Each row is a point. To make a cloud, some directions were put in groups of two or more. Within a group, all points are equally far from the middle, so they leave a hole (a ring in 2 directions, a hollow ball in 3). The other directions are filled evenly. Then the cloud was stretched, turned, moved and blurred a little. Count the holes, and give their numbers of directions, smallest first.

Cloud (13 x 2):
[[ 23 -58]
 [ 11 -46]
 [-50  21]
 [-13  10]
 [ 43   1]
 [ 32 -48]
 [  5 -25]
 [  1  60]
 [-28 -22]
 [ 52 -13]
 [ 29  29]
 [ 51  11]
 [  4 -42]]
Holes: 0

Cloud, 29 rows:
[[-48 -13   6 -13]
 [ -6 -60  10  -7]
 [-22  21  19 -30]
 [-11  13  24 -30]
 [ 16  38   4   5]
 [ 29  15  -1  17]
 [-10   9 -35  10]
 [ -7 -22  30  10]
 [ -9 -44 -21 -19]
 [-48  20  -2  19]
 [-49  -5   6 -15]
 [ 22 -49  18 -23]
 [ 19  30   6  11]
 [-10 -57  13  -5]
 [-32  -7   2 -39]
 [  7 -10   3 -53]
 [-30 -27  -7 -32]
 [-38 -28  15  12]
 [ 30  32 -18 -15]
 [-31  51   0  -5]
 [-28  51 -12   2]
 [-23  20  18 -31]
 [-35 -31  -2 -24]
 [-36  39   9 -14]
 [-48  -9   9  15]
 [ 20  13   4  24]
 [ -2 -13 -37 -13]
 [-29  29 -23  18]
 [-14  14 -34  12]]
Holes: 2 (2, 2)

Cloud, 47 rows:
[[-49  -4 -29  -9 -27  25]
 [-12  20   7 -28   5  27]
 [-15  -8 -29  15 -46  22]
 [ -7 -13 -25 -55 -25  -3]
 [-38  22   3 -11  -5 -15]
 [ 18 -37 -25  -3 -28  -2]
 [-19 -12  22 -17  -8  20]
 [ 35 -21 -11   2   6 -18]
 [  7  25 -24 -56 -46  -4]
 [ -8  15   8 -59 -24 -19]
 [-34 -36   8 -14  -2  20]
 [  1  42 -44 -18 -37  19]
 [ 28 -23   8  -3  24 -43]
 [ -2   7  28 -12  -8  14]
 [  0  51   7 -23  -5 -49]
 [ -3   1 -17   7 -51  29]
 [-39 -15  -1 -27 -32  -3]
 [  2  33 -21  15 -31  17]
 [-11   2 -28   0  44 -35]
 [-27  28   5   4 -17 -15]
 [-17 -22 -43 -15 -29 -21]
 [ 14 -40 -22 -18   9 -25]
 [  0  19  12 -39 -36  15]
 [-31 -12 -28 -13  28 -24]
 [-16 -17  30   8  10 -27]
 [ -2  13 -11  26  41 -39]
 [ -8  26  16   9  -1  19]
 [-16  43  -1 -39 -23 -37]
 [-13  -6 -41 -10 -38 -24]
 [ -7  14 -34 -25  31  -1]
 [ 10  16  -1   0  44   0]
 [-38  -9 -46  -1 -17  39]
 [  6   0 -29 -27  25   6]
 [ -1  19  13   2  20 -60]
 [  6  -8 -41 -14 -22 -41]
 [  2 -24  17  18  31   8]
 [-29 -41  10  14  25   9]
 [ -2   4  25  -8 -28   8]
 [ 36  -4 -14   4  15 -11]
 [ 18  16 -28  18 -22  19]
 [-34 -23 -33   7  27  -9]
 [-14  32  10  13  -7  14]
 [-43 -15 -39 -15 -25   3]
 [  1 -11 -35  24   7 -37]
 [ 21  23 -32 -43 -43 -18]
 [  0  35  -3   2 -33  24]
 [-19 -21  25  -8   3  10]]
Holes: 2 (3, 3)

Cloud, 101 rows:
[[ -3  45  20  -7  56  -2   6  20   3]
 [-17  18  20  16  49 -11   8  20  -5]
 [ -2  -6 -28   5  15 -23  -6  36  -2]
 [  1   4  28  -6  -8 -17 -21  -5   4]
 [-16  19  -6  17   1   1   8  13  35]
 [ 17   0  15  14  21 -20 -14 -24   9]
 [-16   9  28 -16  30   7 -26   9  -5]
 [  0 -40  -1  -4 -28  20   2 -28  23]
 [-29 -14  24  31 -20   1 -12 -19   3]
 [ -8   4  35 -17  -4  15 -14 -13  22]
 [ 30  14   9   6  43  -2 -25  -6 -18]
 [-23  17  -8   5  20 -30   1   2  21]
 [ 21  29  14  22   9  10 -18  29  -6]
 [-10 -28 -15  -7 -34 -19 -10   2  39]
 [  9 -12 -17  24  12  10  -9 -23   9]
 [-22  27   8  -4  23  19 -41 -25 -13]
 [  6   0 -21  15  12  21 -10 -18   9]
 [ 17  14  23  -7  28   1  16 -15 -18]
 [ -7  23   9   2  42 -35   6  24 -25]
 [ 22  26  -9  -2  19   3 -14  -5   3]
 [  1 -21 -10   1  -2  13 -25 -21  37]
 [-27  18 -10  31   9  -9  -4  27  15]
 [-10 -28  14  11 -21  10  15 -33  43]
 [-22  24 -15   3  24  -2   2  50   3]
 [ 13  20  17 -11  -2 -28  32  15  14]
 [ 14  13  49  -7  21   6  11 -22   5]
 [-31  19   5  10  28 -15   1 -12  -5]
 [ -9  11  13  -5  10  -7 -36   0  28]
 [-20  18  24 -10 -14  10  -7   0  24]
 [-19   3  13  28  29   4 -15 -23  20]
 [ 11  31  21  -4  33  10 -16 -15  23]
 [ 20  -7  -4  12   6 -20  -4  41   8]
 [  5 -34  39  -7   0   9  -7 -20  33]
 [  1  -4  48  22   7  18   6 -27  18]
 [-23  28  15  16  32  29 -21 -31  -6]
 [ -4   9  10  -3  15   9 -41 -34  25]
 [-19  10 -39 -13   7 -26  24  35   3]
 [  4  -5  -6  11  29 -14  37  34 -12]
 [  5  -4  -8   5  23 -32  22  36  28]
 [ 12   4  30  28   4   4  32  18  11]
 [-28   2   0  -8  -4 -33   4   6  -8]
 [-11 -16  -2 -35  27 -14 -13  13  16]
 [  9  21  15  22  43  -9 -33  11 -27]
 [ -4  36  -8  26  -1   7 -37  12 -10]
 [  2  -8  -2  34   2 -11 -11  22   7]
 [  1   6  47  14  13 -16  18  -9   7]
 [-47 -19   6 -11  -4 -14  -9  -1  18]
 [ 12  16  34  11  60   0 -17 -21   0]
 [-18  23 -38   9   8 -13  17  32 -11]
 [ -5  -1  28  14  32  -7 -10  14 -28]
 [ -4  20   2 -16 -21 -11  15  -2  12]
 [  7   5  -6   2 -29  10   9   3   8]
 [ 10 -32   2  17 -15 -17  24  -3  29]
 [ -6  -3  -7  23 -28  -5  33   8   5]
 [ 25  14  41   6   9   3 -27 -21  -3]
 [  6 -16 -15  -6  25  -7 -10  27  -8]
 [-18  53  10  12  37  15 -13  -2 -17]
 [ -9 -10  24   0  -5 -21  16  38  27]
 [ -8  17  -2 -17  32 -36  -7  33  16]
 [ -1 -24  33 -17   3  20  -3 -20  28]
 [ -9 -12 -20  -8   1  11 -15   8 -10]
 [-23   7 -27 -33  11 -30  16  37  14]
 [ -1 -23  -1   9  13   0  35  10   1]
 [-21 -26  13 -16  23 -23  14  16  18]
 [-17  15   8 -31  -1 -28  10  24   5]
 [  1  12 -17 -12  14   4  -9  24 -19]
 [ -8 -13  -4 -27 -27 -26   9  22  30]
 [-15 -13   7  17  26   3 -15  15 -14]
 [ -3 -21  -8 -17  30 -34  18  16   7]
 [  3 -21 -20  13  13   8  -9 -22  15]
 [  7 -39   9   1 -21  13  -7 -27  39]
 [ -8  28   5  -9  42  10   5  26  14]
 [-22  20  10  -3  40  -9  19  19  10]
 [ 19 -23   6  26 -10 -19   6  11   6]
 [-16   6   6  -7   2 -37  16  15 -11]
 [ -7  -8  28 -18   3  16   4 -31  25]
 [ -7   2   6  27  -1   0  24  -3 -20]
 [  2  -2 -12  -3  35 -10  35  26  10]
 [ -3 -19   8   2  44  -9  16  12  17]
 [ 11   2  39  -9  26   7  -5 -30 -10]
 [ -6  36  11  32  36 -23 -14  24 -18]
 [-20  31   1   2 -12 -13  15   2 -13]
 [-22  16  -9  24  19 -10 -32   6 -24]
 [  2  11  43  29  -2  29 -18 -40  -2]
 [ 17  16 -14 -10  22   4 -14  -3   7]
 [  4   6 -13  -7 -23 -34  15  29  20]
 [ -6  51  18  20  46 -15   1  16  -4]
 [ 18 -10   6   2 -12  -2  38  -1  15]
 [-13 -18  29  38 -17  15 -21 -29   7]
 [-20  12 -20 -11  17 -11  -5  42  25]
 [  2  -8  -2  16  28 -16  -4  41  11]
 [ -6  30  29   7   2  -4   4  37 -12]
 [  3  40 -20  -7  23 -25  -9  35 -12]
 [-23  21   4  -3  25  11 -40   6  15]
 [ -6 -21  25   0  -5 -26   4  -1  36]
 [ -4 -14 -24   0  24 -31  17  37  10]
 [ -5  47 -10  23   5   4 -35  12 -14]
 [-10   5  32   4  43  -2  24  11   2]
 [ -2 -14  -4 -21   0  17  18   4  17]
 [ 21  14  50  26  14  31  -8 -12   4]
 [ -8   0  33  10  52  -1 -12  -6  -8]]
Holes: 3 (2, 3, 3)

Cloud:
[[-15 -19 -24  -8  23  18 -11   5  -7]
 [-21  15 -15  -6 -21 -11  -9 -20  12]
 [-15 -14 -16   7  37  25 -13  23   6]
 [-35  26   9 -12  -1   2  -9  25  38]
 [-44  23   9   1   0  -4 -21   5  15]
 [ -2  -3  15  14 -10  -5  -5 -14 -27]
 [-15 -24   6  51  15  19  22  27  24]
 [  5   6  17 -47 -18   2  -1  10  10]
 [ 22   0   1  19  39  16  14  25  20]
 [ 12 -26  -5  16   3   3  44  10  22]
 [-20  37 -12 -15 -22 -15  -1 -25   6]
 [-15  48 -16  14   6  16  18 -18  16]
 [-19  14  -8 -24   5  -1 -16   8  47]
 [  4 -17  18  54  -2 -11 -18  12   6]
 [ -2  22  10  24  19  31 -21  -5 -15]
 [-17 -31 -14  23 -10   0  11  -7  18]
 [-37  27  -5 -11 -32  -4  11 -24   2]
 [-12   1   3  45  16   0 -24  25  18]
 [-16  31   9   3  -2  -2 -44  15  36]
 [  0  10  16 -27  30  -6 -32  41   9]
 [ -4  31 -24 -21  15   4  25 -16  27]
 [-16 -10  21   1  43   6   5 -23   3]
 [ -3  -7  38   5   1 -35  19   1   6]
 [ 19  40   5   4 -21  21   1  19 -10]
 [ 20 -31  18  17   5  11  -9  19  -5]
 [ 44   3  43  24  17 -12  -7  -3   7]
 [ 51   4   2  12   3 -11 -20 -31 -12]
 [  5 -13  39  -1  13 -36  -1  -3   2]
 [ 19 -17  15 -13  -6  -2 -35 -13  14]
 [-23   9  28 -10 -36   5   3  -7  -8]
 [ 10 -12  12  18  -8  -4  19  28  32]
 [ 37  34   3 -14 -23  -9  22  15  -7]
 [ 27  14 -13  11 -27 -14 -17 -26  19]
 [-14 -16  -7   2  33 -14 -13   8  33]
 [-24  39  -1 -19   1  23  -1 -28 -21]
 [ 19  12  13   7 -21   6  -7  -5 -22]
 [-28  16 -24 -27  -1  20  -7  14   9]
 [-19  18   5  32  42  12  24 -36 -12]
 [ 50  24  -1  20   3 -11  -2   1  38]
 [-47  13  28 -29  -1  18   6  -3  -6]
 [ -9  -8  -2  35  -3 -17  17 -22 -17]
 [ -3  10 -11  37  10  11  -5  35   1]
 [-20  26   7   9 -55   4  18   0  16]
 [ 10  28   5 -18  -4  -6   4 -39 -16]
 [  6  18 -35   0  39  26  28 -16   4]
 [ -8  -6   4 -11  29  25 -34 -20  16]
 [-12  28   1  42   9  28  -1 -24   7]
 [ 11  -9 -21 -16  36  -1  23  -1   5]
 [  8  22  13 -23  39  -1  -1  19   0]
 [-44  11  30  -3  19  -9  12   5  16]
 [  0  12  26  20   2  -4  14  36  34]
 [-34  45  19  -7  -7  35 -15  -9  -2]
 [ -3  -3  -7 -37  -9 -10  -4  25  20]
 [ 14  -7  12  17  -1   0  -9  51  22]
 [ 17  -1  -1  -2  32 -14   8 -14 -37]
 [  7 -13 -20 -35   1   8   5   4  28]
 [ -6  10 -33   4  31  -4  28  -7  -9]
 [  2  12   8  -1  28   4  -3  40  28]
 [ 54  18  26   1   2  -6   0  -1  -8]
 [  4  16  -9  -8  24  21 -47  -2  -3]
 [-30  25 -31 -10   5  27   8   7  -3]
 [-16   3   6 -22  30  -6  29  22  -7]
 [ 60  13 -16  30   4  -6  -5 -19  37]
 [  6  -5 -39   9 -15   4  22  -7  -1]
 [  8  44   1  23  13  13  -7 -28  17]
 [  3  13  24  -8 -43 -27 -25  19  33]
 [ -2   1 -14 -44   0   2 -15  17  23]
 [-19   8 -18  -2  11 -20 -32  23  12]
 [-18  52 -31 -23  -5  13  31 -21  17]
 [ -3 -13  11 -25  -6 -19  -7  39  -6]
 [ 44  19 -17  11  34  37   9 -10  16]
 [ 13 -15  28  27  -1  -8 -20  17 -29]
 [  3  14   9   3  18  14 -38  39   1]
 [-11   4  13 -38  13   1 -23  17   2]
 [  9   9  28   0   1  20   9  41  13]
 [ 24   5   7 -47 -20  -2  -5  16  23]
 [ 26   7  12   9   2   5  47  11 -18]
 [ 21 -10  14  18  -3 -11 -25  -5 -24]
 [-24   0  30   1  29 -20  20 -14  -4]
 [ 31  21   5   7 -15 -34  12  -7  15]
 [  7  28   0  11 -35 -22  14  25  -2]
 [  3  -3  17 -13 -21  -3 -28 -10   4]
 [ -5  21  27  22  -8  26  -5  18 -21]
 [ 26  29 -31  17  29  -3 -22   0  20]
 [ 28   6 -19  40  15  -2 -28  28  12]
 [ 38  12  28  28   9   2  11 -19 -10]
 [-25  34 -15 -12   0  -8 -18  29   5]
 [  9  -7  -5 -13   4 -10 -31   4 -22]
 [ 20  17  39  -4 -15  16 -34  22  17]
 [ 27  39  22  15 -22   6 -34  -9   6]
 [  6  35  27   6   4   9 -41  24 -13]
 [ 39   4  11  34   9   9   3 -19 -23]
 [-17  19  12  18 -43  -6  13  26  11]
 [-17  -2  46 -22   6 -35 -31  19  -9]
 [-21  20  47   9  31   4   3   3   8]]
Holes: 3 (2, 2, 2)

Cloud:
[[-25 -42  23   9  24  13   1  35 -14]
 [ 16  13 -19  17  37   2 -40 -35   6]
 [-40 -30   1 -23 -15   5  14  -6  16]
 [-44 -22  22 -15  10  -6 -11  -3  -9]
 [ 16 -24  11  -9  -1  -3 -29  34  -8]
 [ -9  -5  -4  42  23 -21  -2  10  23]
 [  5  -8  30 -15 -10  -2 -36  28 -20]
 [-30  -5 -19   6 -16 -38 -27  26 -13]
 [ 22 -26  34 -17   3  17 -58 -17  18]
 [ -1 -41 -12   8  16   6 -13  21  -8]
 [-11   3  -1  25  25  20  -8 -16  21]
 [ 10  14  -4  34  30   8  -7 -14  25]
 [-22 -12 -12 -13  -4   6  39  18  -9]
 [-37  -4  -9  -7  16 -33  10 -36  -4]
 [ -2  -2   6   6 -13   6   1 -30   1]
 [ -8 -30  37   0  -8  23 -38   6  32]
 [  0   6   4   0 -22  15  -3  20  18]
 [ -7  25   3  19   4 -35 -12  -9 -23]
 [-36  -1  33 -12  -1 -20 -27  15 -23]
 [  3 -44  12  -2  -1 -14 -47  33 -11]
 [  3  -3  21  -3  17  -4 -28 -35 -32]
 [-26   4  24   6 -28   0 -46  31 -25]
 [  0 -33  -3   6  20  22   8  -7  20]
 [ 26 -32   2  -6  15   6  -3  -1   5]
 [-11  19  13   7  37 -19 -11 -23 -12]
 [ -7 -20 -23   4  12 -19 -32 -22  33]
 [ 29 -27   5   4  -4  40   4  12  29]
 [-23  23 -11 -21  12 -11  17   0 -11]
 [ 16 -24   1 -33  22  -1 -22 -14   1]
 [-15  -6 -18 -18  -4  -3 -39 -12 -11]
 [  1  28  14  21 -20  21  20  14  11]
 [ 28  26 -21 -10  25  27  -5 -50  14]
 [  4 -26  21 -32  -2  19  25 -28  10]
 [  3 -20 -24 -39   4   9  -3  18   8]
 [  9 -24  -9 -11   7  -9 -42 -19   2]
 [-24 -21  55 -18  -4  -8   8  15   1]
 [-17 -10   7 -35 -14   8  18  13 -25]
 [ 18 -17  29  18  -8  -3 -15  24  24]
 [  0  -7   1  18   5 -21 -29  13  10]
 [  8 -19 -23  12  19  19 -10   1  18]
 [-22 -26  25 -11  -3  24  -9 -27  -1]
 [  8 -24  47 -14   7 -16 -19  -2  -8]
 [  1 -13   3  16  22  13  -2  44  22]
 [  4  -8  -3  17  30 -15 -43  10  -1]
 [ -5  -7   4 -17 -16  32  19  -1  26]
 [-13 -11  17  -6  46 -10  25   4   9]
 [  4  13   4  19 -18  14 -21 -21  25]
 [-17   5 -18 -14   8 -28 -26 -34 -21]
 [  2 -15   6   9  25  14   7 -11  42]
 [-25   9  31 -17  17  26   9  -6 -13]
 [-29  16   6  12   7  -6  31  14   0]
 [-28  -6  20  -2  41  -2 -17 -10  19]
 [-27  30   1   9  30  18  11   9   5]
 [ 14  27  35  33  28  15 -18 -11   7]
 [ 41   3 -13   6  29  33 -18 -25  16]
 [-12  -8  23 -23 -33   1 -36  22 -13]
 [-29 -30  17 -15 -33  -7 -12  60 -29]
 [-11 -21   4  32  12   2 -40  -7  34]
 [ 10   3   0 -24  13  15 -13 -47  26]
 [ 30 -24   0  -9  15  14 -27 -26   4]
 [-16   8 -25 -23 -23 -17  -1 -11  19]
 [ 15  19  24   4   8  16   6  20 -17]
 [-32 -31  10 -22 -22 -11  -4  23 -12]
 [-22  14  16  22 -27  -6 -17  13 -35]
 [ 41 -19   0  -9   5  28 -23  -5  24]
 [-33 -39  55  -5   8 -12   4  23 -28]
 [ -9 -24   2  -8   4  -5  17 -38  29]
 [  0  -8  12  31 -19  16 -40 -29  19]
 [-10   4 -15   7  31   0 -11 -40   4]
 [-16 -13  13 -34  -2  18  -2  -5  -4]
 [  9  -5  13  -1  21  -6   8  13 -14]
 [ -5  41  16 -25 -12  -7   3  -1 -34]
 [ 30  15  22  30   8  24 -30  17   4]
 [ -7  15  28  16 -19   7 -17 -21  43]
 [ 11  -1  -9 -13 -19   6   0 -45  -6]
 [-20  17   1  -3 -27  17 -19  21  38]
 [-13   9  14  -5 -13  -7 -19   9 -46]
 [-28  -5  22 -15  -2  15   4 -15  36]
 [ 12   1   3  10  30   5  -2 -40  11]
 [ 28  27  24  46  13  10 -40  12 -11]
 [-24 -39 -29 -16  -9   4 -23  30  23]
 [-16 -15  18  15  -8  -6 -10  -3   9]
 [ 29  19  10 -12  -3  35 -26 -11   6]
 [ 22 -22 -20  -7  -6   7   3  26 -27]
 [ 34   1  21  29   7  40 -26   4  11]
 [-33  -9  21   2   0   2 -12  20  20]
 [-26  -3 -10 -23   4 -35 -15 -30 -15]
 [-20   5 -16 -23   7 -20  20  11 -18]
 [-24   2  17  48  14  -7 -40  12  -4]
 [-54   6   8  -8 -13  -8  -8  -2  21]
 [-26  36  50 -16  -5   5   0  -1  -2]
 [  8  21  36  26 -11   4   2  19  -7]
 [ -5 -36 -20 -37  25   1 -16  -4 -17]
 [ 13  -5   1   4  -3  38 -30 -10  -5]
 [ 12 -19   0  18  37  15  13  17   8]
 [ 13 -23  53   6  36  13 -12   9 -19]
 [ 21  23 -27  -4 -28   5  -4 -19  -3]
 [-24 -34  13  -6  31 -48  -3 -11 -14]
 [ -7   6  20  -3  31 -10  19   0  -6]
 [-40 -18  -3 -24 -24 -27  -2   1  -7]]
Holes: 0

Cloud (88 x 9):
[[  2   6 -24  21   7 -53  -1  -9   1]
 [ 30  26   0 -35  27  19 -13  39 -15]
 [-32   6  -4  22   1  17 -29  -6 -23]
 [-28  52   1  26  22  18  12  10  12]
 [-19  22 -13  31  11  -2  29  22   4]
 [-45 -19 -19   6 -20  14   1 -13 -27]
 [ 15 -16   2  -8  33  15  -5  16 -30]
 [  3  15  -8 -17  32  17  29  23  10]
 [  2   1  25 -15 -23 -24 -11   3   9]
 [-14 -35 -18  -6 -26  -8  21 -33  26]
 [-21  -4   6  -7  -4  35  25  -7  -5]
 [ 29 -19 -34   7  20   7   7  39  -9]
 [ -5 -39 -12 -13  20  18   4   9   1]
 [ 48  24  -2  -6   7 -26 -12  12  15]
 [-32  -4   9   4  -1  21 -25  -7  22]
 [-47  15   0   6   4  29 -18   5   1]
 [ 11  36   7 -20  38  -3 -19  22 -15]
 [-44  -5   8  10  -3   1 -22 -23  -3]
 [  6  36   0  10  39  -5   3 -17 -31]
 [ 17   5   4 -22   1  45   5  49   7]
 [ 29 -48 -40   4  -2 -12  -9  12  -3]
 [ 26 -18   7  22 -26   0 -12  24  18]
 [  4  54   8  15  32  11  14  15  24]
 [ 39  10   8   2  41 -16  -5  15  -8]
 [ 22 -20 -17 -24 -25 -38  -8   7  31]
 [ 24   6 -32  -9  28  28  13  16  -1]
 [-19  -1  17  21   6  12   7   3 -40]
 [ 44  43  10  -8  22  13  12  36  -4]
 [-27  21  -8  36 -28 -16  -2 -32  -5]
 [ 19  50 -23   1   2   0  13  14 -17]
 [ 39   6  -1 -17   0 -29  41  -8  18]
 [-39  25  16  17   6  12  -7 -26   3]
 [ 26 -23 -25 -18 -14 -13 -20 -26   6]
 [  0  -3 -30   2  16 -14 -19  27 -22]
 [ 25  25 -25  26  13 -20  36  -6  -6]
 [-12   6   9  -5   9  -8   8 -20 -45]
 [ 22 -46  -2  -5   8   2  11   6  23]
 [  2 -55 -31 -19 -33 -26  -4 -26   7]
 [ 14  -2 -32  27   2 -33  18   5  12]
 [ -9   0  -7   2  32 -33  -9  -2   3]
 [ 15  41  27   3  27 -15  13  12  21]
 [ -7 -14  -2 -22 -29  10  21 -15 -25]
 [ 14  52 -15   8  24 -27  17 -11 -40]
 [  7  21  15  12  36   1  23  -5 -33]
 [ -8  13   8 -16   5 -15  10 -30 -38]
 [ 20  11  15  14  40  -1  31   4  -5]
 [-38   9   4  33   8  -9  22 -41  12]
 [-13 -48 -27  11 -54   4   0  -1  15]
 [ 31 -10   9  14 -32  -9  -5  -8  -4]
 [ 25 -21  -1   6  18 -11   3 -10  32]
 [ 16 -50 -16 -10 -28 -19 -10 -25  26]
 [ 32   9 -15  13  11 -12  18   0 -47]
 [  2 -46 -25 -23 -45   2  -4  -9 -24]
 [ 17  60  14   7  32   0  -2  16   1]
 [  3  15 -11  -6 -35 -14 -22   4 -30]
 [ 29  25   2 -16 -36  -8  10  12 -17]
 [-21 -25 -16 -10  18  25  -1  -7   5]
 [ 19  14 -15  -2 -27 -24  23 -44 -15]
 [  1 -22 -35   1 -26 -16  33 -30   5]
 [  1 -21  -5  44 -38 -12  17  -9   3]
 [ 14 -20  -5   8   8  50  17  18  -3]
 [ 31  -2   1 -16   8 -35   8 -25  28]
 [ -4 -36 -32  31   7  14  -3  -2  10]
 [ 16   2   2 -20 -11  30 -35  28  -8]
 [ 60  -8 -12 -20  -2 -40 -10   4  -3]
 [ 26  -2 -38 -40 -13  -9  12 -18   4]
 [ -2 -15 -34  15  11 -18   2  25  -7]
 [ 14  26  -5   6 -27 -45  22 -11  22]
 [-16 -35 -12 -26 -45   9 -10  11  11]
 [ 42  -8   9 -29  24  -9  10  17 -10]
 [ 27   7  -5  29  35 -22   3  19   7]
 [-20 -18  -7 -22  -2  31   7 -11  -5]
 [ 12  54  12 -14  42 -13  20  -6 -19]
 [ 16 -14   0 -38  -2  -1   2  36   7]
 [ 17   2  -1 -23   7 -41  16   2 -28]
 [ 16  -3 -12   1 -17   5  -2 -30  17]
 [  8  38 -10   9  16 -45  13 -29 -41]
 [-27 -27  -2  -5 -35  20  18   2  19]
 [ 31 -29 -43 -33 -12  -4 -15  -4 -13]
 [-44  13 -13   8   7  20 -13  19   0]
 [  0  14  19 -14 -19 -17  15 -39 -17]
 [-12 -38 -38  16 -27 -26  -8 -32  -2]
 [ -5  33 -28 -17   6 -27  19 -25 -35]
 [  5   4 -22   0 -30  10  -8 -21 -22]
 [ 19  -7 -12 -22   6 -19   1   3  46]
 [ 16 -37 -22   4 -24 -50  -6 -26 -15]
 [-23  35  32  19   3  11  15  -3 -21]
 [-20  -7 -25  11  10   2 -16 -16 -37]]
Holes: 3 (2, 3, 4)
